Rows are points. To make a cloud, some directions were put in groups of two or more. Within a group, all points are equally far from the middle, so they leave a hole (a ring in 2 directions, a hollow ball in 3). The other directions are filled evenly. Then the cloud was stretched, turned, moved and blurred a little. Count the holes, and give their numbers of directions, smallest first.
In the rows, 128 means zero.

Cloud (20 x 3):
[[131 119  81]
 [148 126  82]
 [131 114  83]
 [171 131  94]
 [106 163  87]
 [ 75 175  86]
 [ 59 167  90]
 [123 184 118]
 [ 53 166 152]
 [109 111 119]
 [124 129 164]
 [ 86 130 124]
 [115 110  98]
 [ 66 161  89]
 [127 188 144]
 [164 112  80]
 [140 163 103]
 [187 141 137]
 [143 151 173]
 [134 119  82]]
Holes: 1 (2)

Cloud:
[[158 170  83]
 [ 99  92 118]
 [122 174 117]
 [157  87 162]
 [174 136 142]
 [101  93  89]
 [118 172 156]
 [108  78 179]
 [100 159 126]
 [163 157 166]
 [171 158  95]
 [147  79 165]
 [162 154 186]
 [137  75 178]
 [159 168 103]
 [175 137 145]
 [154 170 111]
 [179 127 116]
 [101  93  90]
 [107 163  88]]
Holes: 1 (2)

Cloud, 31 rows:
[[151 137  87 165]
 [128  82 168 139]
 [138 132 189 130]
 [170 103 134  88]
 [ 68 106 127 164]
 [ 90  89  90 199]
 [106 111 149  75]
 [134 130 139 193]
 [106  74  74 170]
 [102 111 158  79]
 [139 106 179 142]
 [ 71 130 130 154]
 [ 81 140 125 118]
 [ 78  75 126 162]
 [172 161 136 108]
 [117  89  88 111]
 [159  78 120 108]
 [157 130 164  67]
 [ 73 101 115 184]
 [101  98 174 104]
 [120 167 111 125]
 [101  82 165 127]
 [154  66 124 134]
 [158 156 176  81]
 [140 130 160 175]
 [123 117 186  85]
 [118  76 163 139]
 [ 69 108 139 133]
 [182 121 134 106]
 [171 159 152  92]
 [129 124 191  89]]
Holes: 2 (2, 2)

Cloud (52 x 6):
[[162 119 116 108 143  63]
 [122  96 156 127 148 181]
 [129 184 145 103  63 145]
 [140 144 197 129  89  87]
 [133 168 145 103 186 156]
 [161 129 120 182 180 115]
 [108 155 155 142 128  49]
 [109 167  97 126 161 179]
 [201 165 149 162  86 126]
 [ 65 113 128 116 149 126]
 [155 114 102 161 166 181]
 [115 159 179  90 158 113]
 [120  82 128 184 104  84]
 [103  74 145 120 150 144]
 [134  80 130 145 183 136]
 [ 94 164 143 145 167 173]
 [ 67 108 161 136 124 134]
 [103 169 157  87 103  89]
 [110 122 113 115  91 180]
 [ 91 125 160 187 132 116]
 [154 120 131  76  91 131]
 [109 164 176 135 144  78]
 [178  75 160 143  99  91]
 [196  98 155 122 124 163]
 [145 157 137 151  39 110]
 [209 109 163 121 132 110]
 [116 151 158 169 155  77]
 [146 201 153 108  90 161]
 [155 106 156  68 124 101]
 [134 102 103 184  78 107]
 [153  74 134 173 154 129]
 [111 114 139 122 196 149]
 [ 70  99 144 120 146 135]
 [ 78  91 143 117 136 139]
 [208 108 165 135 119 107]
 [116 145 157  98 191 130]
 [ 96 174 141 143 168 166]
 [155 168 137  90  87 181]
 [175 158 136  97 179 151]
 [150 141 176 137 106  53]
 [131 145 186 133  92 171]
 [113 132 181  85  83 110]
 [162 107 112 155 147 190]
 [ 65 140 155 129 158 103]
 [194 163 103 125 159 135]
 [110 100 181 100 101 142]
 [142 122  80 151 144 178]
 [124 120 192  83 102 127]
 [196 108 124 164 108 170]
 [141 156 134 194 161 108]
 [ 93 167 127 158 133 191]
 [ 97 102 142 190 117  83]]
Holes: 3 (2, 2, 2)

Cloud, 49 rows:
[[108 177 147 120 147 174]
 [112  89 118 143 157 116]
 [105  97  73 142 116 160]
 [ 96  82 171 147 130 138]
 [178 164 185 123 145 151]
 [157 101  75 162 133  88]
 [119 103 117  96 148  64]
 [177 172  98 114 103 141]
 [123 191 104 146 165 151]
 [ 69 123 150 108  67 121]
 [184 124 110  90 152 112]
 [196 168 102 111 147 137]
 [192 101 135 140 157 118]
 [122 118  65 130 102  63]
 [191 172 131 147 189 140]
 [ 91 150  71 128 127 157]
 [136  55 136 119  79 158]
 [103 173 158  76 111 138]
 [130 164 154 167 112 173]
 [110  85 140 172 152 154]
 [ 77 171  83 108 124 121]
 [100 150 129 119  88 148]
 [ 93 126 146 137  87 173]
 [197 136 145  90 119 169]
 [159 150  86  75 164  82]
 [135 171 147  80 102 135]
 [134  84 172 108 119 106]
 [127 115 163 129 173  99]
 [170 103  87  99 137  51]
 [149 203  86 135 155 104]
 [119  87 153 139 128 108]
 [176 172 141 132 183 114]
 [121  83  68 126 170 114]
 [103 138 154 155  92  72]
 [169  73 166 142 104 131]
 [104 180 100 155 151 151]
 [152 120 165 140 179 113]
 [118  85  60  99 153  82]
 [171 139 177  82 122 112]
 [ 73 177 141 144 155 179]
 [128  96 126 122  55 174]
 [159  81 106 145  95 121]
 [ 89 137 134 158 111 124]
 [186 153 191 153 176 167]
 [ 93 192 125  93 153 118]
 [141 128 122 151 229 157]
 [150  87  64 134 165 103]
 [193 126  86 125 191 130]
 [124 149  96 139 100 140]]
Holes: 1 (2)
